Every row gives one point. A path goes straight from each point to the next, and from the last back to the first. The post is the endless flat space through its rows: a point in 2 columns, a line in 3, a plane in 4, and so on, so that a path can go around it. Count how often the path circles the post. Going back the other way cancels.
(in the rows, 128 means zero)

Post:
[[ 95 114 111]
 [172 143 113]]
Path, 13 rows:
[[161 119 141]
 [172 103 159]
 [122 134 137]
 [129 163 125]
 [148 128 150]
 [162 112 125]
 [ 61  90  96]
 [184 164  66]
 [ 80 111  77]
 [ 92 100  82]
 [191 168  90]
 [144 169 111]
 [ 95 128 141]]
Times around: 1

Post (7 x 8):
[[ 30 172 161 150  85 133 139  65]
 [129 166 149 145 141  84 122  78]
 [222 149 158  82 110 117 112 162]
 [134  92 130 128 149  92 129 122]
 [142  73 115 178 114  95 137 126]
 [134  87 120 167 113 150 103 126]
 [127 111 120 158 106  95  81 125]]
Path:
[[151 149 150 168 140 128 142 147]
 [131 140 125 143 144  55 136 111]
 [111 133 145 106 101 172 139 119]
 [161 119 136 140 133  83 146  95]
 [216  96 128 203 129  91  66 101]
 [150 111 177 123 166 131 145 118]
 [174  93 169 106 138 128 137 146]
 [134 135 177 112  92 139 142  92]
 [ 92 163 106 154 109  96  54  49]
 [128 173 125  96 113  96 146 113]
 [173 177 151 100 111  74  79 164]
 [144 105 157 167 134 122 122 143]
 [167  96 169 136 117 128 122 134]
 [147  82 158  79 114 165 156 148]
 [118 141 142 121  75  74 140 111]
 [135 155 123 157  94  52 113 100]
 [183 121 133 105 136  55 103 123]
 [168 177 174 145 148  41  93  37]
 [136 110 182 158 132 141 118 120]]
Times around: 0

Post:
[[112 108 112  96 179  67 161 134 138 152 156]
 [159 147 119 144 138 150  72 169 112 150 141]
 [210 113 166 101  99 133  89 162 105 155 150]
 [114  85 159  60  85 147 113 108 133 143 209]
 [143 152  93 143 128 112 103 146 123  91  94]
 [190 182 104 194 121 159  91 100 136 135 105]
 [195 119 102 150 123 126  85 179  54 108 189]
 [ 99 108  75 119 202 128 159 121 118 123  87]
 [113  81 105 151 192  81 142 105 177 117  88]
 [132 133 100 195 177 120 179 149 157 111 100]]
Path, 28 rows:
[[181 124 124 189 147 144  70 165 100 114 158]
 [131 132 146 105 146 159  93 137 102 109 129]
 [174 142 145 179 106 131  77 144 116 147 111]
 [158  99 140 165 144 129 124 146  87 119 151]
 [195 163 101 147 204 121  52 155  95 111  81]
 [211 135 132 133 100 134 124 157 156  94 170]
 [184 161  98 156 122  94 186 139 164 159 185]
 [180 111 138 126  80  99 137  74 137 142 111]
 [172 128  63 224 129 139 102 127 109 122 135]
 [149  82  96 174 107 154 160 106 124  76 149]
 [125  93 118 116 114 153 106 141  94 114 147]
 [157 113 137 147 144 113  88 110 127 144 165]
 [173 133 112  89 134 137  91 101  94  90 116]
 [117  85 115  97 184 133 130 154 131 144 154]
 [130 124  76 134 109 105 124 127 154 132 105]
 [112 103  88 121 187 129  84 124  99 177 158]
 [ 91 133 103 123 182  80 126 132 123 155 162]
 [158 133 115 175 152 101  97 154 106  99 136]
 [137 109 126  85 198 123 147 112 140 115 149]
 [144  94 106  91 170 134 130 186 123 132 126]
 [ 87  72 108 133 157 117 159 171 142 122 159]
 [139 118  99 129 136  97 116  89  82 161 146]
 [139 171 131 225 206 105 106 178 118 166 126]
 [139 148 103 172 102 134 151 154  75 128 143]
 [162  87 142 153 129  99 138 156 160 134 146]
 [203 145 134 186  94 108 169 179 173 128 186]
 [119  92  95 140 168  78 106  96 156 130  71]
 [113 161  34 152 167  88 113 134  60  85  64]]
Times around: 3

Post, 13 rows:
[[149  90 141 164 131 120 120 114 159 202 112 108 158 145]
 [ 84 154 104 139 107 178  95 176  82  82 164 131 140  83]
 [147  97 145 114 132 197 134 189  43 119 175 100 113 124]
 [122 110  93  75 126 128 168 169  72 124 105 171 164  87]
 [153 160 100 117 111 139  96  97 132 116 127 119 174 115]
 [142 117 114 106 102 107 145 135 138 178  83  86 140 178]
 [134 137 112 131 149  92 159  87 103 153 130 120 155 123]
 [ 95  93 188 159  97 123 124  47 101 180 145 152 134  95]
 [117  87 125  86 155 122 121 142 110 117  98  89 123 146]
 [134 113 157 141 132 152 165 163 158 135  71 127 127 135]
 [146 124 143 120 151 127 147 114 171 195  97 112 106 116]
 [119 105 117 133 142 138 127 100 111 151  72 142 104 152]
 [157 103 110 155 112 121 110  88 122 150 111  61 120 109]]
Path:
[[144 110  96 198 155  99 143 107  80 182 108  82 135 184]
 [157 101 143 143 121 168 109  61  83 111  95  37 106 102]
 [ 58 165 135  78  96 149 178 176 130  94 139  57 126  72]
 [127 161 145 152 231 136 146 149 171 133  98  67 135 127]
 [151 110 104 147  59 133  75 135 133 184 102  87 126  57]
 [100 114 117  74 136 103  87  72  90 105 110 131 115 189]
 [115 114  65 153  84 121 128 146  88 171 132 144 170 154]
 [165 103  72 130 117 113  98  92 133 183 137  61 171  82]
 [ 69 116 111 118 178  99 143 120  67 105  85 119 169 110]
 [194 107 113 119 151 108 139 167 103 161  95 156 198 101]
 [142 119 125 204 144 189  95 151 135  92 121 142 113 158]
 [ 79  39 164 139 112 161 167 126  99 139 116 177 135  76]
 [124 114 127  76 134 155 104 116 121 149  99 109 145 137]
 [122 176 172 124 211 147 141  71  74 162 108 187 131 174]
 [173 137 100  94 144 117  53  72 194 130  71 120 171 149]
 [108 104 128 196  86 133 104  94 125 143  88 121 118 189]
 [124 116 142 201 140  97 112  78 103 157 125 138 103 139]
 [137 141 107 130 158  87 158 110  91 173  96 101 139 165]
 [ 88 106 143 112 103 174 132 128  86 133  86 124  73  96]
 [111  68 140 154 128 143 119 115 118  79 103 104 153  80]
 [113 130 104 137 175  82  96 110 202 133 127  78 159  93]
 [139 158 108 164 133 131 124 146 124 103  72 109  90 124]]
Times around: 1

Post:
[[117 109 106 130 178 102 123 127 143 121 132 144  91 138 149 128 102 124]
 [ 92 141  75 154 138 173 113 170  74 163  68 167 139 125 184 137  98 123]
 [ 99 111 134 127 128 143 127 129 127 100 108 170 112 144 147 188 107 155]
 [ 97 129 106 157 146 161 120 222 143 162  65 154 119 113 192 126 125 118]
 [ 68 117 117 104 112 123 155 133 129 101 141 143 116 129 134 118 120 129]
 [ 89 127 152 127 141 116  91 133 144  94 138 113 111 119 130 133 118 156]
 [116 155 153 117 138  92 140 169 137 107 101 150 101 166 144 131  99 160]
 [118 113 158 164 130  81 169 107 126 129 144 129 111 119 109 120 127 176]
 [ 84 152 150 145 114  95 122 104 143 100 134 167  96 100 125 124  93 144]
 [171 173  90 102 119 138 128 118 137 171 127  97 122  86 100 120 165 169]
 [216 146 104 108  89 131 120 125 150 185 142 110 159 103 125 121 118 121]
 [ 97 138 148 136 138  74 101 133 137  94 174 159 110 142  94 135 124 150]
 [100 116 155 138 155  90 139 128 120 126  98 156 105 120  76 127  90 135]
 [161 142 144  82 165 165 122 115 128 184 168 135 152  92 110 114 139 130]
 [140 169 139 108 111 154 119  96 137 204 115  96 120 123 137 141 155  89]
 [192 139 130 100  89 179 112 137 119 192 115 126 131 107 119  66 163 140]
 [123 147 120 157 147 143 151 113 123  76 122 127 111 141 110 115 108 133]]
Path:
[[176 129  85 180  65 129 163 139 127 120  92  97 149 135 108  89 132 170]
 [130 171 101 105 113  81 153 135 160 184 143 132 106  94  93 120 138 161]
 [141 162  99  74 166 153 101 184 134  76  89 121  90 166 126 163  92 154]
 [161 131 157 117  89 185 118  69  99 115 101 182 108 148 123 121  69  71]
 [126 148 134  94  87 105 134 128 132  71 152 123 142 166 156 174 145 190]
 [152 160  97 138 147  83 107 133 193  87 191 153 138 117 104 135 137 150]
 [ 51 154 135  92 202 136 119 146 164 149 152  76 111 133 151 132 122  80]
 [139 151  71 167 115 131 140  85 106 115 173 117  98 116 133 105 120 131]
 [104 121 110  59 148 167 142 145 120 101 139 139 127 115 133 163 119 117]
 [ 85  99 169 128 134  83 120 208 152 117  73 156  99 119 116  94 116 144]
 [164 113 115 138 159 147 119 110 102 180 111 181 161 116  93  70 103 119]
 [221 171 110 168 159 138 116 165 156 178  93  75 132 120 131  74 106 164]
 [197 116  95 133  96 132 150   7 108 169 116 122 135 153 115 145 142  92]
 [199 133 138 106 126  37 135 195 177 176 102 101  86 186 141 108 171 120]
 [ 87 110 157 146 170  71 175 165 149 143 168 176 110  91 123 140 136 168]
 [ 80  62  97 135 196 157 122 119  90 188 121 149 109 149 146 153  91  93]
 [110 242  68 118 142 137  84 108 149 112 135 109 132  79  85  90 100 122]
 [171 141 107 137  87 131 118 130 169 128  35 114 104 145 174 133  84 100]
 [128 183 111 117  92 104 112 149 107 132 173 100 138 170 142 158 209 156]
 [152 147  42  63 183  98 150 158 142  89 168 134  71 174 132  99 146 141]
 [151 178 126  84 110 130 126 176 180 166 152  91  80 142 127 159 182 184]
 [126 150 131 202 119 136 152  89 136 134 129 109 130  59 102  92 122 168]
 [144 160 120 108 131 213  66 115 114 110 149 173 168 127 142 108 108  77]
 [150  95 149 120  80  95 145 154 157  85 170 101 119 114  97  80 169 198]
 [129 141 108  92 103 159 117 125 133  91 166 177 140 116 153 183 117 144]
 [ 90  93  91 180 165 123 153 103  94 119 111 173 143 101 189 131 107 141]]
Times around: 0

Post (17 x 18):
[[171 153 142  79 125 112 140  33 186 180 125 127 191 104 132 170 139 153]
 [150 126 136 102 113  84 114 100  78 133  73 131 152 101 115 161 112 103]
 [171 177  93 105 138 139 166 104 141 133 105 136 147  62 178 166 131 137]
 [162 169 144 134  95  87  89  93  97 105 154 162 118 140 135 118 138 126]
 [161  97 128 112 137 141 150  80 178 151 166 120 174  71 127 161 145 131]
 [117 109 121 136 122 172 171 119 107 102 125 119 141 149 145 126 131 114]
 [113 106 112 125 102 147  97  93  75 131 157 159 161 141 140 125 105 171]
 [122  76 205 170  86 128  98  98 126 112 137  98 153 131 163 155 135 165]
 [125 135 165 120  98 165 123 132 146 144 146 154 102 127 190  80 126  86]
 [118  94 159 136 135 100 126 140  76 105  85 149 129 123 127 125 152 137]
 [121  97 113 163 119 146 120 104 118  87 147 165 104 114 120  83  75 139]
 [ 81 141 124  88  84 117 133 136 120 149 108 140 125 132 111 159 142 109]
 [141 104 148 161 116 220 114 118  85 142  74 159  93  70 116 166 167 162]
 [158 128  93 108 168  42 141  76 122 170 130 175  52 101 156 143  63  74]
 [178  89 150 126 121 131 190 105 154 210 152 111  95 105 162 114  93 107]
 [156 145  79 119 127 162 115 103 130 117 108  99 149  99 188 116 147 137]
 [116 127  51 139  95 137 148  58 136 145 134 185 114 104 167  98 131 109]]
Path (27 x 18):
[[125 144 145 114  53 155 120 102 121  95  88  93 126 106 116 183  95 151]
 [105 133 110  89 146 139 108  41 111 145  53 119 153  50 124 223 123 172]
 [121  86 105 132 133  83 158 110 128 163 185 104 124 122 131 129  97 133]
 [115 138  70 126  92 187 136 180 114 174 152 150 114  83 106 185  92 147]
 [175 109  97 140 106 131 194 137 158 171 191 148 104 131 141  91 126 150]
 [187 112 100 102 105 120 117  97 128  96 148 106 127 115 143 127 154 100]
 [211 151 104 105 169 133 123  65 133 123  74 167 139 121 229 106 110  84]
 [105 101 136 129  81  79  93 135 158 120  67 152 182  80 111  78 130 114]
 [168 125  94 121  69 165 179 108 127 129 149 167 163 154 110  75 147 126]
 [108 129 160 207  78 142 171 159 153  92  81 154 132  96 157  72 104 138]
 [117  86 150 192  94 127 138  90 131 116  75 129 133 115 158 178 133 108]
 [127  84 163 171  74  91 120  62 120 114  97 167  96 115 156 147  81 113]
 [151 107  78  93 114 182 158  97  94 104 154  88 149 110 125 133 123 102]
 [156  89 117 107 192 122 134  91 100 157 125  93 104 118 152  88 134 128]
 [120 166 116 101 126 174 161 117  68 177  74 165  81 102 148  94 150  50]
 [101  62 120 148 114  98 137  30  70 146 123 189 135  92 181 107 109 187]
 [ 96 127  81  95 118 123  97  96 148 164 107 127  76  83 134 151 126  96]
 [131 155 112  99 171  96 145  71 126 205 100 175  94  88 180 124 141 105]
 [115 170 146 137  94 174 104 135 117 116 147 154 129 138 164 126 105 151]
 [143 117 158 129  99 167 149 180 146 164 206 139 127 126 132 158 177 208]
 [ 83 103 173 102  59 139  94 159 111 110 149 109 131 138 191 145 118 174]
 [ 77  91 134 107 128 150 154  76 151 141  82 161 121  96 133 111 120 128]
 [115  88 136 140 149  98 129  69  79 158  58 124 146  97  93 184 103 134]
 [138 170 139 140 131 132 145  91 143 149  81 182 128 125 208 146 155  50]
 [179 165 122 158  67  98 100  93 117 139 103  80 138 142 118 151 137 147]
 [184 131 143 141 139 101 143  89 147 192 133 122  82 101 150 175  51 115]
 [ 86  30 117 217 115 140 140 103 142  59 138 171 134 125 180 108 109 157]]
Times around: 3

Post:
[[113 120  98 113 135 110  94 147 138  83 166 164 142 130  94 137 179  99]
 [126 153 100 122 156 113 131 165 122 181 147  97 158 110 171 101 125 122]
 [138  90 146 103 123  75 156 136 120 112 129 178 137 161 116 173 116 153]
 [150 141 102 118  94 124  86 121 132  86 165 107 149 137 128  96 149 121]
 [116 142 117 141 149 143  97 157  98 191 125  55 124 114 165 103 155 125]
 [135  72 166 133 137 119 148 142 129 149 147 136 143 141 158 137 101  94]
 [119 158 122  94 122 126 104 115 127 106 139 124 133 120 135 121 136  72]
 [131  85 140 117 148 147 155 129  90 130 141 161  93 112 163 155  92 138]
 [121 128 148 137 124 111 142 128 154 158 123 160 107 125 140 132  98 143]
 [100  94 101 109  99  97 138 132 122 122 128 185 161 155 110 152 102 130]
 [126 186 133 119 133 129 106 180  89 203 172  82 145 130 126  97 137 120]
 [143 103 145 112 103  84 136 123 141 112 140 163 149 130  90 197  90 125]
 [ 99 176 112 103 127 158  95 175 127  79 138  75 153  89 128 104 152 113]
 [127 110 122 126 134  88 153 103 131  58 164 172 152 136  80 134 123 126]
 [141  96 140  88 143 120 139 142 159 151 134 141  96 158 110 150  69 131]
 [130 163  93 114 107 149 115 109 155  78 143 127 150 135 105 142 177 111]
 [148 170 114 114 154 160  95 142 108 101 112 126 152 107 123 107 155  97]]
Path, 24 rows:
[[124 116  95 120 154 104  90  98 215 155 148 156 132 162  88 104 134 105]
 [131 133 149 143 134 106 148 179 122 176 124 133 173 131 121 135 141 153]
 [110 159  82  65  70 126  85 181 129 131 132  53 151 133  80 127 122 162]
 [119 133 132 133 105  96  92 126  94 178 108  93 150 149 141 150 228 151]
 [130 136 111  71 128 101 128 139 119 139 106 140 145 148 117 181 114 147]
 [128 147 119  92  93 157  95 116 101 175 149 131 127 129 109 112 136 124]
 [142  71 161 156 128  81 120 130 120  94 113 128 149 122 127 145 174  67]
 [112  78 141 116 132 106 141 175 134 117 152 138 112 135 106 208 106 141]
 [143 146 145 166  77  88  93 111 162 122 126 103 179 148  88 132  80 144]
 [120 104  84 110 153 116 149 148 148 166 148 161 136 152 140 107 116 176]
 [130 137 137 124  94 131 131  95  82 141 107  98 132 123 171 107 162 132]
 [123  99 152 118 152 145 159 134  57  52 140 164 132 114 123 144 144  89]
 [138 225 111  94 200 146 110 170 151 141 104 120 135  82 118 128 107  80]
 [117 111 107 107 154 113 166 142  43  60 164 112 196 112 162 103  65 117]
 [181 141 140 186 138 157 134 121 103 152  66 102 178  86 150  99  59 109]
 [ 76 185 116 105 136  65 170 207 116  90 165  95 203  96 130 132 136 129]
 [137  54 153 126 110 101  88 158 123 109 137 144 112 159 145 148 119 107]
 [147 140  98 119 139 139  87 162  82 165 106 104 119 114 125 126 121 144]
 [ 72 144 123 108  67  66 100 185 172 157 159 109 112 162 115 122  85 167]
 [148 156 123  63 163 124 151 118 155  86 176 162 125 175  75 134  90 154]
 [110   7 128 165  84  49  74 103 106  97 220 147 209 140 156 111 126  39]
 [160 107 110 124 176 135 100 133  59 135 172 126 163 144 117 121 184 103]
 [162 122 162 155 139 110 108  83  99 171 176 162 157 160  99 111 223  57]
 [ 78 169 168  99 107 137 116 142  88 156 136 100 118 153  90 114 184 169]]
Times around: 2

Post, 17 rows:
[[ 78 107 173 133 141  71 130 131 160 163 145 129  96 113 100  97 122  92]
 [126  93 129 178 144 155 161 168 105 150 100 102 167  26 111 143 103 131]
 [121 113 109 129 134 140 140  95  94  55 126 144 104 149 120 129 150 124]
 [113 125 140 168 166 128 117  96 134 177 152 136 129 112 145 121 140 117]
 [130 145 127 104 134 158 112  80 108  85 107 125 108 127  71 167 131 138]
 [116 124 174 169 130  81  92 151 127 133 145 138 135 130 145  96 132 132]
 [123 119 120  94 150 132 106  86 104 105 102 130 145 126 122 152 167 115]
 [106  88 170 129 151 101 107 118 158 140 132 137 120 109 175  84 111 128]
 [167 123 114 101 124 144 122 117 113 101 116 169 152 134 131 141 115 121]
 [132 105  89 203 173 134 114 182 134 168  97  85 159  60  97 118 113 127]
 [162  93 133 119 114 142 105  84 129  98 104 114 134 151 131 174 131 103]
 [111 113 179 114 163 113 151 144 136 151 145 104 146 128 143  68 109 131]
 [100 119 163 112 140 103 144 147 126 172 143 114  69 123 169 109 135 126]
 [133 163 113 138 159 120 125 119 126  75 110 136 159 118 137 162 124 120]
 [145 153 156 114 162  94 130  96 111 124 145 112  99 111 121  85 134 107]
 [119 129  93 113 133 148  87 106  85  93 122 116 136 130 134 161 110  97]
 [ 89 117 161 160 122 139 122 116 138 142  96 120 101 124 133  67 132  91]]
Path:
[[ 67  79 216 136  88 200 209 126 159 129 107  98  93 148 146  80 106 139]
 [146 145 108 124 149 121 153  83  96 119 144 122  94 119  92 128 134 121]
 [128 108 183 122 152  49 112 173 153 103 103 105 136 177 145  91 117 147]
 [121  79 181 128 108 131 104 100 113 143 117 125 102 138 170 113 110  92]
 [ 76 249 106 179 189  67  96 104  99 108 131 149 143 114 202  89 115  95]
 [113 134 156  99  97 146 127  71 107 128 133 105 121  95  92 136 116 102]
 [108 103 168 150 168  97  99  94 197 117 130 150 152 146 129  85 152 137]
 [130  83 120  99 132 141 140 177 119 183 115 120  78 100 146 130 110 120]
 [ 93 150 164 114 178  78 126  86 102 127 143 149 120 104 124 124 162 110]
 [134 186  89 175 154 117 125 158 119 175 153 155  93 113 176 164 101 162]
 [125  91  99 138 125 144 168 158  96  86 112 159 168  71 134 132 131 138]
 [132  56 128  71 136 159 170 117 144  70 109 132 153  86 102 106 136  97]
 [ 89 144 123 140 113 155 157 115  78  92 135  69  77 124  71  79 150 119]
 [132 112 147 144 109 126 171 111 125 128 106 128  65 169 117  77 131 140]
 [126  76 127 183 143 113  52 121 118 168 121 144 117  85 107 102 135 124]
 [153 112 186 153 142 173 165  99 149 156  93 111 105 102 133 106 173 101]
 [114  49 136  82 138 163 101  60 179 114 120 132 135  86 158 175 123 115]
 [179 126 121 169 154 130  53 165  90 130 122 124 195 111 138 155 123 105]
 [ 77 172 128 101 187 114 133  96  99 163 105 129  90 108  73 176 154  97]
 [125 124 160 164 132 144 146 100 187 156  95 124 121 123 115 103  92 129]
 [120  76 119  81 185  95 180 145  74  96 151 120 150 106 176 103  97 144]
 [160 193 128 112 167  94 100 117 116 100 110  74  81 137 122 114 118  90]
 [146 123 178 122 167 109 102 116 147  77 157 139 199 112 205 130 115 127]
 [ 98 101  94 162 101 117 118 165 100 141  96 142 101  55  96 151 172 106]
 [106 140 151 127 153 105 131  92 114 130 134 131 142  72  80 124 130 126]
 [151 130 138 183 114 118 125 133 111  84 178 152 138 108 126 135 127 144]]
Times around: 0

Post (17 x 18):
[[120 106 130  83 111 123 124 132  74  78 155  91  90 159  48 112 106 170]
 [ 79 127 156 126  97 101 101 160  97 122 126 113 136 166 220 125 124 130]
 [136 116 121 109 159 161 138 113 128 106 122 121 164  94  90 147 185 101]
 [173  94 124 113 145 145 138 121  38 123 100 163 158 147  97 101 118 100]
 [150  82 112 109 173 153  93 139 145 240 163 157 160 104 170 132 153 119]
 [ 98 114 141 126 102 138  84  99 114  98 138 149  86 138 127 174 110 156]
 [ 90  95 102 147  63 174  72 198 151  68 132 173  99 130  60 134  88 147]
 [187 113 131 130 152  99  98  94 110 103 126 147 169 125 130 124 183 118]
 [134 109 114 131 144 129 126 107 126 112 134 139  97  65 115 120 110 111]
 [ 67 111 114 131  86 181  58 128 149  80 151 140 115 155 139 106  96 147]
 [ 81 126 168 117 120 148 152 175 131 125 131 164 187 101 130 108 155 122]
 [137 120 106  79 180  79 143  93 108 165 116 154 179  99 168 127 179 118]
 [ 85  91 116 144  87 173 113 141 104 119 143 121 129 116 140 104 177 135]
 [ 72 112 154 159 127 117  54 117 120 113 116 152  86 163 165 126 106 137]
 [143 163 107 119 189 124 136 138  81 153 135 219 143 129 141 103 135 107]
 [148  91 126 106 151 157 136 118 143 127 148 124 122 169 118 112 128 164]
 [138 143 113 136 103  97 105 120 111 188 124 144 112 132 116 129 112 139]]
Path, 25 rows:
[[121 117 149 134 127 162 117  89 123 126 181 145 120  84 159 133 219 158]
 [124 155 141  72 159 109 172  72  60 116 133 111 168 146 176 102 167 162]
 [ 58  88 119 150  96 112 128  89 101 125  95 137 133  86 184 139 135 114]
 [109 110 115  88 168 118  67 210  90 144 166 159 110 150  78 122  94 103]
 [ 18 138 188 138  97 128  99 147 123 114 132 129  67  79 156 107  54  90]
 [160 142  87 117 166 144 117  73 106 118 120 155 119 119 126 110 146 121]
 [ 45 161  93 144  71 143  99  90 126 103 112  91 100 114 122 121 134 154]
 [ 71 109 142 123 157 160 123 105 102 134 188 103 118 132 167 149 152 136]
 [ 74  66  93 120 136 154  89 173 178 148 151 175 145 111  76  82 173 146]
 [133  91 106  89  97 112  88 127 106  56 123  90 137 152 187 114 183 146]
 [107 116  77  67 140 156 132  88  59  64 133 161  90  97  74 156 103 149]
 [102 119 131 171 134  87  75 155 174 116 102 131 167 171 160  98 107 130]
 [ 69  89 136  73 138 141 164 191 132 184 165 149 168  77 127 133  96 100]
 [128 138 108 101 136 148 107 121 124 114 131 163 115 155  67 128 116 115]
 [166  76 155 114 132 177  90  83  68 138 161 147 118  94 128  61 116 127]
 [ 76 124 119 101 162 102 152 107 177 187 142 114 155  17 166 137 189 147]
 [ 70  96  99 173 135 141  69 148  97 153 154 156 127 102 140 113 151 124]
 [ 86 149 154 116  95 118 139 103 139 172 148 105 203 113 128  94 103 120]
 [161 133 105 136 190 111 125 123 132 157 161 195 153  83 128 133 169 150]
 [ 71 127 177 139 154 140 146 128 108 171  98 158 174 132 177 135 186 133]
 [ 87 112 181 149 111 133 155 123 108 126 168 119 145  79 138 128 184 166]
 [ 97 133 137 117 165 147 129  53 128 165 134 109 146 133  79 133 152 101]
 [109 108 109  93  79 151  75 143 123 102 175  98  75 125 122 140 110 149]
 [151 102 108  70  86 132 125 153  69  32 109 149 118 157 115 151  60 133]
 [ 74  70  80 150  61 130  25 191 158  83 120 201  62 204 162 163 133 167]]
Times around: 4
